Each wall is flat, endless, passes through zero and stands at right angles to its row. A trip goes straight from one point to another. Which walls does it cross, in order?
In the rows, 128 means zero.

Walls:
(1): [ 98 225 106]
(2): [ 96 147 155]
(3): [119 114 152]
(4): [151 138 173]
(5): [113 112 180]
(6): [ 42 153 101]
Trips:
[165 236  68] to [119 127  85] -> none
[116 128 206] to [163 131 185] -> none
[146 205 177] to [ 50 179 178] -> 3, 6
[164 132 114] to [ 97  95 101] -> 4, 6, 3
[135 125 176] to [132 157 199] -> 1
[126 111 193] to [131 207  95] -> 1, 6, 3, 5, 4

Walls:
(1): [129  19 132 126 105 144 138 135 143 186 103  63]
(2): [165 164 111 133 138 198 169 134 210 155 153 166]
(3): [108 190 145  75 156 164  96 115  74 105 132  72]
(4): [132 146 148 106 127 182 154 142 192 198 184  71]
(5): [130 198 108 149 131 160  44 123  68  93 122  76]
Trips:
[  9 200 135 134 144 194  92 125 104 103 123 133] to [ 81 137 170 184 179 131 185  55  60 132 108 122] -> none
[103 135 176 204 173 132 128 159 113  65  89  92] to [134 154  84 130  66  83 135 145 125 113 147  94] -> 3
[159 141 132  97 121  62 189 100 180 206 172 222] to [ 89 114  49  96 118  97  80 140 152 142 122 189] -> 4, 2
[147  75 247 171 117 179 163  89 105  79  73 152] to [119 116 130 161 152 247 196 123 197 145  73 156] -> 2, 4
[193 128 162  84 130  57 155 249  20  96 167 102] to [154  84 109 197 109 112 104 130 153  68 130 185] -> 3, 5, 2
[110 160 116 119 137 137 181  58 122 122 198 117] to [ 62 149  72 114 152 103 184 127 193 137 130  90] -> 3, 1

Walls:
(1): [104 118 115 162 152 144 118 116 154 151 123 146 141 166 133 117 131 122
 158 136 171 131 145 133 142 139  95 120 133  73 141 143]
(2): [ 89 166  94 100 141 115 145 112 136 107 139 158 120 103 184  85 112 116
 106 132  76 146  91 134  74 114  76 131 124 159 184 124]
(3): [189 109 106 125 117 140  70  90  90 124 147 137 111 122 113 146 166 128
  92 111 112 110  81 118 157  65 139 149 122 178 141 107]
(4): [100 140  99 162 132 124  97 149 131 145 117  90 150 106  91 144  91 135
 118 110 141 150  94 176 158 126 112 140 114 156 154 162]
(5): [ 99 161  92 204 109 171 161 121 137  70 128 122 144 136 143 159 183 101
  96 122 145  99 139  94  70 165  89 130 120 137 102 148]
(6): [143 118 116 126 134 164  82  88 137 111  86 124 119 126 112 112  98 134
 118 143 107 100 142  66 116  94  77  91 125 137 155 130]
(7): [130 156 128 162 127 182 108  68 170 111  92 184 138 193 147 210 164 130
  91  67 143 165 141 137 126 137 102 105  83  69 127 166]
(8): [132 134 146 170 162 103 104  88 106 120  96 184 108  96 163 115 118 122
 113 110 145 106  76 153 176  64 153  96 172 112 130 105]
Trips:
[ 98 155 153 127 106 118 136 157 169 126  79 163 128 116 147  89 166  65
 131  75 114 131 120 149 193 139 155 158 114 110 173 170] to [159 141 109 131 189 115 164 111 194 129 180 146 122 135 146 120 136 191
 166 116 153 192 147  63 167 163 160 116 100  56  47 110] -> 2, 4, 8
[134 175 116 152 134 103 141  86 120 166 179 114 165 110 127 169 128 159
 157 142 169 123 111 124 114 116 107 124 174 170 189 165] to [121  90 179 145 115 127 106 162 136 116 145 126 108 123 139 161 122 105
 158 121 149 148 152  67 130  48 197  68 137 124 156 108] -> 6, 5, 2, 4, 1
[ 99 113 160 148 138 112  86 145 121 155 143 142 123  94 161 107 165 135
 165 120 109 147 137 185 124  94  86 124 126 112  91 132] to [117 160 127 193 127 114  92 125  84  93 196  64  80 114  74 166 148 196
 127 119 158 177 144  83 134 145 133 188 164 164 140 126] -> 3, 2, 5, 1, 8
[ 76 139 125 183 133  99 135 196 128 136 142  77 102 101 119 143 141 120
 103  54 151 144 132 108 172 123  83 110 130 124 102 172] to [113 124 127 108 144 164 136 112 163 100 129 137  90 124 121 145 136 135
 159 154 158 141  71  90 150 153 119  87 159 134 149 101] -> 8, 6, 2, 4
[ 98 165  78 173  88  73 104 155 163 170 133 126 129 177  81 120 161 163
 157 115 147 100  98 125 156 185 151 126 171 171  70 100] to [ 78  79 102  44 126 103  86 134 152 108 130 150 148 124 125 111 126  96
 139 114 190 182 139 139 169 178  55 127 118  93 146 123] -> 5, 7, 2

Walls:
(1): [106 111 127 217 139 121 136 180 108 199 131 119  60 113 118 161 181 174
 195 137 140 119 104  89 152 101 102 134 140 189 110 116  87 195 160  41
 137  54  83 132 141 133  60 185 118 173 144  83]
(2): [117 100 121 144 149 122 129 208 114  59 165 118 174 169 178 161 105 175
 104  32  95 149 136 223 162  81 123 177 134 142 111  65 135  98  95 131
 102 140  49 153 116 164 106  72 140 122 123 102]
(3): [ 80  91 130 132 103 188 150 148 144 144  94 159  94 104 149  98 170 198
 110  43  84 182 119 150 109 170 151 148 162 101  90 138 106 157  61 106
 136 149 162 175 173  47 143 172 178 203  86  68]
(4): [115 116 155 128 110 127  78 176  30  84 141 110 199 152 166 138 132 109
 156 177 109  94  90 145 148 144 183 217 164  83 142  80 170 136 145 164
 135 109 199 160 133 164 103  85  74  87 132 120]
(5): [188  90 142 155 163 171 132 131 181 130 183 159 125 141 194 143 143  97
 197 120 149 133  92 114 174 138 111 165  91 165 176  68  61 193  86 104
 110 207 181  96  83  98 171 139 160 154 169 164]
(6): [ 98 128  79 100 131 145  87 107 126 164 227  99 185 116 135  88  92 106
 116 134 100 156 180 104 121  86 177 188 163  66 189 207 105 173 180 192
 120 155 107 176 102 131 110  92 105 206 197 140]
(7): [146 122 145  55 192 151 103 127 232 135  85 132 161 132 117  77 132  98
 177  83 116 155 147  37 149 132 135 130 122  90 190 162 101  52 134 205
  99  48 141 118 162 131 117  67 117  70 163 103]
Trips:
[139 138 196 118  94 170 129 154  83 151 180 140 130 128 106 122  43 130
  70  82 108 158 218 150 143 178 136  41 131 120 173 119 190 147  51 147
 113 151 157  99 179 117 125 115 132 171  87  49] to [112  96 158 152 165 139 176  59 164  99 171 126 116 157  40 130  94  85
 106 121  76 148 138 111 160 182 181 146  67 101 154  86 200 185 181  79
 164  80 164 117  85 102 161 174 181 123 161 125] -> 2, 5, 3
[ 57  63  85 170  44  36 182 135 167 104 123  94 166 149 187  54  74 133
 140 130 114 127  69  89  42 116 159 155 156 190 168 103 151 105 110 101
 155 181 143 142 111 185 178 161 145 131 182  73] to [116 145  76 102  57  79 149 148 114 135 144  90 112 136 160 113 137 208
 122 151 131  80 163 133  50 173 125 155 132  87  98 114  68  88 134 169
  56 145  84  65 193 123 141 127 145 130 184 122] -> 5, 4
[133 172  69 119 164 142 130 141 120  92 183 166  99 154 172 180  57 102
  91 152 152 163 159 103 116 146 201 153 135  75  94 148 118 141 243  79
 159  81 146  82 157 125 122 111 101 148  84 175] to [ 33  99 179  99 143  63 162  83 150 124 108 218 187 144 180  61 165 107
 117 139 167 158 104 180 122 103 157  99 167 126  56 172 136 189 125 134
  70 157 152 111 159 219 127 190 121 117  87  83] -> 3, 6
